Rows are points. Each copy is the shape, with its points in the same order, turned, moved and blurred by noise. Is it also mirrored, or only turned?

Shape (7 x 2)
[[-16.1   3.3]
 [  9.4 -16.6]
 [-19.4 -13.3]
 [ 27.2 -24.2]
 [ -7.4 -24.8]
 [-11.9  -8.2]
 [  1.3  37.2]]
Copy 1 (7 x 2)
[[-25.6   0.5]
 [ -3.2 -21.8]
 [-30.9 -13.3]
 [ 12.8 -32.9]
 [-22.7 -26.0]
 [-25.4  -7.3]
 [ -1.6  32.1]]
Copy 1 is: only turned
Copy 2 (7 x 2)
[[ 13.1  17.1]
 [ 18.1 -15.3]
 [ 28.4  13.6]
 [ 17.8 -32.7]
 [ 32.9  -3.2]
 [ 21.8   8.4]
 [-25.5  17.6]]
Copy 2 is: mirrored

Shape (7 x 3)
[[ 18.0  18.3  15.2]
 [ 39.2  -3.7 -12.4]
 [ -5.2  26.5  14.2]
 [  0.7 -32.1  33.6]
 [  0.5  -2.2 -33.4]
 [ -1.5   1.8   2.8]
 [  2.3  21.7  25.7]]
Copy 1 (7 x 3)
[[ -3.6 -12.0  37.2]
 [ 19.3 -41.3  24.3]
 [-21.2  -0.3  27.4]
 [ 34.6  21.4  11.1]
 [ -3.5 -37.0 -11.1]
 [ -0.4  -7.6   8.5]
 [-12.0   6.7  34.7]]
Copy 1 is: mirrored
Copy 2 (7 x 3)
[[-16.4  20.6 -23.6]
 [  7.5  -5.4 -41.5]
 [-11.5  29.3  -0.9]
 [-32.5 -27.1   6.9]
 [ 35.1  -2.7  -3.7]
 [ -0.1   8.5  -1.9]
 [-23.4  24.2  -4.6]]
Copy 2 is: mirrored
Copy 3 (7 x 3)
[[  8.2  14.4  11.0]
 [ 34.3 -17.4   4.6]
 [-12.2  19.5   0.4]
 [-21.5 -29.4  23.7]
 [ 13.1 -17.1 -37.0]
 [ -3.4  -5.9  -7.8]
 [-11.1  23.2  13.0]]
Copy 3 is: only turned
Copy 4 (7 x 3)
[[  2.3 -22.5  27.7]
 [ 16.6 -48.2  -2.5]
 [-13.9  -5.9  27.9]
 [ 38.4  15.6   4.9]
 [-12.7 -26.6 -23.0]
 [ -0.9  -8.1   5.3]
 [ -2.2  -3.8  35.6]]
Copy 4 is: mirrored

Shape (9 x 4)
[[ -9.8  -1.7  16.4   0.1]
 [ 13.4  -7.9  11.3 -12.3]
 [ -9.7  -8.4  -7.5  15.0]
 [-24.6 -13.6  20.1 -24.9]
 [ 11.5 -23.3   6.7  27.6]
 [-36.5  -5.9 -10.0 -51.5]
 [ -6.1 -14.3  17.7  60.8]
 [ -8.8   8.1   6.5  -5.8]
 [ -5.3  10.1 -12.5  -6.2]]
Copy 1 (9 x 4)
[[  7.6 -19.6   0.3  -4.5]
 [ -6.2   2.4  11.7   3.3]
 [  7.1 -10.6  -9.9  24.6]
 [-18.0 -28.3  -4.2  -9.8]
 [ 11.6 -17.1  10.7  37.5]
 [-38.8  -2.1 -35.2 -18.0]
 [ 38.4 -40.7  10.1  43.2]
 [  8.5  -3.8  -7.8  -0.7]
 [  7.0   1.1 -20.6   8.6]]
Copy 1 is: mirrored
Copy 2 (9 x 4)
[[-11.3 -20.5  16.2  -1.3]
 [ -1.0 -23.3  -0.6 -22.1]
 [-10.5  -9.7  -5.7  16.6]
 [-35.3 -38.4  15.0 -12.2]
 [ 19.0 -24.9  -7.8  14.7]
 [-68.7 -23.5  -3.3 -24.2]
 [ 25.4 -18.8  13.7  48.5]
 [-16.4  -8.3  11.7  -7.7]
 [-20.9   2.5  -3.6  -8.0]]
Copy 2 is: only turned

Shape (9 x 6)
[[  8.3 -36.1  24.9 -25.8  -0.9  10.5]
 [ 15.2  -2.2 -15.6  -0.1  23.3  14.5]
 [ 34.2  -8.7  -6.2 -14.2  36.0 -30.7]
 [ 30.4  15.8 -16.8  35.7 -15.0  29.2]
 [-27.1 -11.6   1.0 -29.5   3.6  -7.1]
 [ -8.0 -26.3  -5.8  -6.2  -9.3  31.7]
 [ 14.8   9.6 -13.9  34.5  -3.0  21.4]
 [-17.7  17.3  13.2  13.1  28.9   2.3]
 [  8.1 -40.0  13.7  24.5  -0.4   8.3]]
Copy 1 (9 x 6)
[[  8.3 -39.1  27.1 -24.2  -6.0  14.6]
 [ 16.9  -0.5 -13.6  -3.0   4.1  22.2]
 [ 27.4  -5.9 -15.6 -25.1  40.1 -13.3]
 [ 44.6  24.8   3.1  28.5 -30.3  15.9]
 [-30.3 -21.2   1.5 -13.4  -8.5  -3.1]
 [  2.6 -27.3   5.2  10.0 -25.7  29.5]
 [ 28.9  22.7   1.7  29.3 -15.9  15.1]
 [-14.1  30.1   9.9  -2.2   7.0  14.2]
 [ 18.3 -22.1  35.1  21.7   7.7  17.3]]
Copy 1 is: only turned
Copy 2 (9 x 6)
[[  6.7 -21.2  27.4 -35.6   3.6   9.2]
 [ 19.6  11.2  -5.0   1.3  18.3  15.5]
 [ 45.1  21.2   9.5  -8.5  11.3 -24.7]
 [ 15.1  -2.9 -15.7  37.9 -14.0  35.9]
 [-25.4   7.8  10.2 -30.3   7.4 -12.0]
 [-10.4 -22.2  -4.8 -16.9  13.5  27.9]
 [  8.4  -0.6  -5.9  35.4  -1.5  25.9]
 [-13.4  32.5  25.7  13.6  17.4   9.8]
 [  9.8 -36.1  26.3  11.8  17.6  10.0]]
Copy 2 is: only turned
